Each row of a before or after table is a point. The points were changed in one or more steps. Then noise was added and the rows were shuffled. The steps act on columns, c1 being the first. Write out the steps. A step turns or swaps two columns, mirrors them in a line or flattens them onto one, adds a multiple of one to another, or multiplies or shifts one. Angles are multiples of 10 degrees, from the lower column toward the higher: turns from -170 to 170, lines from 10 to 170 but not 90. Use the fewest steps. Two steps may share a column if one is a turn and the other turns, adds or multiplies; they go together, in the order done. Otherwise the lowest column goes first.

Before:
[[ -2  47 -24]
 [ 16  10 -28]
 [-58  -7  -4]
 [ 34  17  -7]
 [  0  -6  -4]
 [-31  44  -5]
 [  0  11 -41]
 [-21  50  21]
 [ 14 -11  17]
 [ 26  -4  62]
 [-24  -6  15]
 [-12  37  50]
 [ 61   8 -13]
 [ 40  11  20]]
After, 14 rows:
[[ 16 -20  22]
 [ 40  22   0]
 [ 60  -7  13]
 [ -1  -7  -3]
 [ 14   9 -18]
 [-32  18  41]
 [ 33   2  18]
 [-20  44  32]
 [-24  10 -12]
 [-12  61   7]
 [-58  -7  -4]
 [  0 -29  30]
 [ -2   3  53]
 [ 26  52 -35]]
Steps: mirror c2 and c3 in the line at 30 degrees

Before (13 x 4):
[[-29 -10   1 -45]
 [ 18  43  36   1]
 [ -9 -30 -30  39]
 [-11  13  12  31]
 [ 30  66  -5 -11]
 [ 25  27  20   2]
 [-36  58  30  -1]
 [ 46   2  32 -37]
 [ 20 -27  20 -21]
 [-14 -12 -20  -1]
 [ 30  27   2  30]
 [ 27 -14  10  24]
 [ 51 -15  27 -46]]
After (13 x 4):
[[ 47 -12  17 -43]
 [-31 -11  -8 -45]
 [ 16  42  25   0]
 [ -7 -31 -40  44]
 [-15 -19 -31  -2]
 [ 27  30 -10  32]
 [-33  58  18   1]
 [ -7  13   3  33]
 [ 29  22   8   0]
 [ 44   2  21 -35]
 [ 28 -12  -2  23]
 [ 22 -30  11 -23]
 [ 30  65 -16 -14]]
Steps: shift c3 by -10

Before:
[[ 29  -9  10 -15  -6 -35   7   7]
 [ 12  13  13   9 -11   0 -38  16]
 [ 16  21   9   5 -15 -23   0  34]
 [-16 -16  -9  23 -26   6 -23   2]
 [ -5  38  31  -2 -34 -16  -7  17]
 [-10   1 -25 -18 -18  27 -22  19]
 [ -2 -15   6  22 -13  27  16   9]
 [-23 -32   6  15   2   6   7  10]
 [ -3   0  -6  22   3  -1 -12  -7]]
After (9 x 8):
[[ 29   6  -9  -2  17 -36  18   7]
 [-23  30 -14  -1 -15   5  18  11]
 [ 10 -15  -4 -12  -8   2 -95  16]
 [ -3   0   4  -1 -23  -1 -30  -7]
 [ 15 -23   1 -15  -3 -23   0  34]
 [-16  18   1 -29 -17   6 -58   2]
 [-10   5  18 -15  21  28 -55  18]
 [ -5 -43  -8 -32   8 -16 -17  17]
 [ -2  14  -8 -17 -18  26  40  10]]
Steps: multiply c3 by 0.7; turn c2 and c3 by 160 degrees; turn c4 and c5 by -100 degrees; multiply c7 by 2.5

Before (8 x 9):
[[ 29  55   7  -5   4  13  15  -7  -6]
 [  3 -33  27  -3  -1  13   7   0 -12]
 [ 21 -27  -9 -11  -8   7  -8 -12 -20]
 [  0 -11   9  -3  19   4   1 -38 -23]
 [ 32   5  -6  33   0   4   8  -4 -27]
 [ 19  20  20  -1 -42  -3 -37 -27 -24]
 [ 11 -15   2  17  17   7 -42   5 -25]
 [ 30 -10  -6  26 -73 -11   6   3  59]]
After (8 x 9):
[[  6 -26  -8  14 -10   7  -7 -26   2]
 [ 20  -9  -6 -33 -95 -11   6 -18  -8]
 [  0 -33  28   4  -2  14   8   0   3]
 [ 14   5  -5 -24   0   4   8 -24  25]
 [  7  55   6   5   5  12  15 -21   0]
 [  3  20  19   7 -56  -5 -38 -46   7]
 [ 25 -14   3  -9  23   8 -43 -21  16]
 [-30 -10   9   6  24   3   2 -25   5]]
Steps: add -0.5 times c7 to c1; turn c1 and c8 by -50 degrees; multiply c9 by 0.4; turn c4 and c9 by 150 degrees; multiply c5 by 1.3
